Rows are points. Each copy is the shape, with its points in the same order, stretched, turned, moved and blurred by noise. Say if it was mirrored as well.
In the rows, zero is written as 128.

Shape (6 x 2)
[[144 149]
 [122 143]
 [119 146]
 [ 78  26]
 [ 98 157]
 [107 124]]
Copy 1 (6 x 2)
[[176 124]
 [152 117]
 [151 112]
 [ 45 196]
 [134  88]
 [132 129]]
Copy 1 is: mirrored
Copy 2 (6 x 2)
[[162 136]
 [136 112]
 [142 109]
 [ 19 102]
 [139  84]
 [122 106]]
Copy 2 is: mirrored
Copy 3 (6 x 2)
[[140 123]
 [124 140]
 [130 148]
 [  7 109]
 [127 178]
 [105 148]]
Copy 3 is: only turned
Copy 4 (6 x 2)
[[152 104]
 [150 133]
 [154 132]
 [ 49 195]
 [174 147]
 [136 153]]
Copy 4 is: only turned

Shape (9 x 3)
[[161 181 164]
 [153 146 162]
 [112  61 192]
 [173  88 188]
 [142 169 116]
 [ 96 114 147]
 [111 168 121]
 [173 150 106]
 [131  60 139]]
Copy 1 (9 x 3)
[[229 119 135]
 [197 110 124]
 [129  43 111]
 [180  64  82]
 [177 149 133]
 [131  98 136]
 [168 143 153]
 [178 155 106]
 [107  80  93]]
Copy 1 is: only turned
Copy 2 (9 x 3)
[[193 127 119]
 [161 137 126]
 [100 142 202]
 [136 181 158]
 [154 116 104]
 [111 102 162]
 [139  87 123]
 [135 141  85]
 [ 75 143 160]]
Copy 2 is: mirrored
Copy 3 (9 x 3)
[[112 173 175]
 [104 139 168]
 [ 59  66 142]
 [ 97  88 197]
 [146 171 138]
 [102 125 119]
 [135 182 120]
 [169 170 164]
 [117  78 138]]
Copy 3 is: only turned
Copy 4 (9 x 3)
[[138 141  64]
 [160 123  89]
 [249 100 144]
 [219  83  91]
 [107 128 102]
 [178 125 146]
 [113 144 124]
 [107  98  88]
 [205  72 147]]
Copy 4 is: only turned

Shape (10 x 4)
[[152 102 155 153]
 [ 80 156 117 149]
 [138 119 169  94]
 [186 105 165 110]
 [125 160  87 133]
 [153  94 124 124]
 [121  93 142 138]
 [190 103 190 126]
 [ 76 196  89 186]
 [ 70 185  84 160]]
Copy 1 (10 x 4)
[[155 161 111  98]
 [184 109 144 170]
 [ 93 159  96 147]
 [ 91 184 117  93]
 [152 117 203 131]
 [129 130 142  98]
 [156 123 103 125]
 [106 207  92  87]
 [230 112 193 163]
 [204  94 189 174]]
Copy 1 is: mirrored
Copy 2 (10 x 4)
[[135 138 204 149]
 [ 78 152 119 145]
 [178 133 159 176]
 [186 126 201 147]
 [ 86 127 119 111]
 [134 105 167 145]
 [122 123 169 167]
 [188 146 225 155]
 [ 27 172 115 106]
 [ 41 153  93 119]]
Copy 2 is: mirrored
Copy 3 (10 x 4)
[[141 182 187 159]
 [173 145  71  92]
 [193 132 179 147]
 [155 140 221 179]
 [136 105  99 112]
 [126 127 197 133]
 [160 157 172 123]
 [166 181 226 196]
 [141 157  10  87]
 [152 132  25  72]]
Copy 3 is: only turned
Copy 4 (10 x 4)
[[164 129 140 164]
 [ 89  98  78 132]
 [124 122 171 155]
 [178 118 199 152]
 [121  83 120  99]
 [157 133 160 127]
 [128 144 128 149]
 [189 122 190 182]
 [ 92  60  39 122]
 [ 77  71  55 108]]
Copy 4 is: mirrored

Shape (10 x 6)
[[143 118  92 139 126 122]
 [107 134 185 140 121  84]
 [101 134 149  87 121 194]
 [ 99 126 112 139 123 120]
 [ 97 168 119  69 128  74]
 [115  97 130 110 135  93]
 [127  57 138  78  91 184]
 [165 119 114 145  82 127]
 [141 111 105 101 177 121]
 [151 139 153 142 134 107]]
Copy 1 (10 x 6)
[[131 109 163 136 149 113]
 [ 98 183 139 157 105 127]
 [ 97  43  74 138 104 191]
 [ 93 127 158 145 140 134]
 [120 197 158  86  94 201]
 [114 144 164 100 102 110]
 [138   7 123 116  78 127]
 [170  94 154 173 132 122]
 [121 119 125  73 129 116]
 [130 151 116 147 128 120]]
Copy 1 is: mirrored
Copy 2 (10 x 6)
[[151 129 103 155 120 154]
 [ 97  90 167  92  65  91]
 [107 154 116 113 210  49]
 [149 124 102 106 124 122]
 [190  41 122 130  97  35]
 [163 133 158 116  70 108]
 [116 237 122 137 144  57]
 [ 96 139  82 180  95 134]
 [185 119 172 141 135 131]
 [ 94  92 155 144  94 140]]
Copy 2 is: only turned

Shape (13 x 8)
[[138 107 120 123 111 111 120 140]
 [159 101 112 144 157 175 123 124]
 [141 132 144 139 113 165 120 249]
 [134 129 144 136 107 146  97 121]
 [171 154 143 126 186 146 111 135]
 [162 105 139 127 105 113 143 123]
 [151 100 147 135 120 136 138 121]
 [170 134 130 141 149 117 125 122]
 [ 96 219 145 121 120 110 133 127]
 [135 127 148 144 129 117 119 116]
 [138 145 143 114 127 121 142 135]
 [125 117 138 151 109 112 141 149]
 [ 50 104 139 124 140 125 130 122]]
Copy 1 (13 x 8)
[[127 147 146 126 145 119 126 122]
 [170 166 101 133 131 132 111 105]
 [134 127 103  64 228 156 100 103]
 [117 153 134 110 122 146 114  92]
 [163 111  93  86 115  89 124  88]
 [141 159 169 113 126 132 141 124]
 [146 154 152 121 124 149 142 112]
 [154 134 131 102 110 101 111 115]
 [ 74  80  83  58 114 139 126 140]
 [131 125 139 115 109 137 122 112]
 [128 122 124  92 129 128 148 125]
 [125 128 143 114 142 157 115 138]
 [102  88  97 167 136 176 154 133]]
Copy 1 is: mirrored
Copy 2 (13 x 8)
[[137 140 141 116 104 128 116 114]
 [142 145 154 125 146 130  54 184]
 [206 147 128  95  69 200 148 172]
 [ 96 131 142 121 134 144 123 140]
 [127 197 108 134 148 129 128 207]
 [146 150 145 128 140 144 121 108]
 [136 143 152 124 146 143 107 126]
 [132 180 129 149 138 125 126 163]
 [ 98 134  42 170 155  98 186 132]
 [112 139 138 143 144 117 147 141]
 [138 152  95 129 142 128 150 131]
 [160 117 143 130 119 130 136 115]
 [136  77 123  91 157  90 122 100]]
Copy 2 is: only turned
Copy 3 (13 x 8)
[[141 131 130 133 134 136 102 153]
 [102 153  95 155 188 109 107  82]
 [120 117 195 145 193  70 155 203]
 [ 96 116 113  82 153 132 106 135]
 [ 70  96 133 145 130  58  98  73]
 [123 169 144 125 114 146  94 131]
 [116 167 137 115 138 139 103 107]
 [ 81 122 137 155 119 116  93 102]
 [ 75  56 133  85  66  99 204 151]
 [ 95 119 137 110 124 137 114 111]
 [118 125 144 118 101 107 137 127]
 [115 138 158 131 133 148 143 150]
 [172 106 109  87 148 138 187 108]]
Copy 3 is: only turned
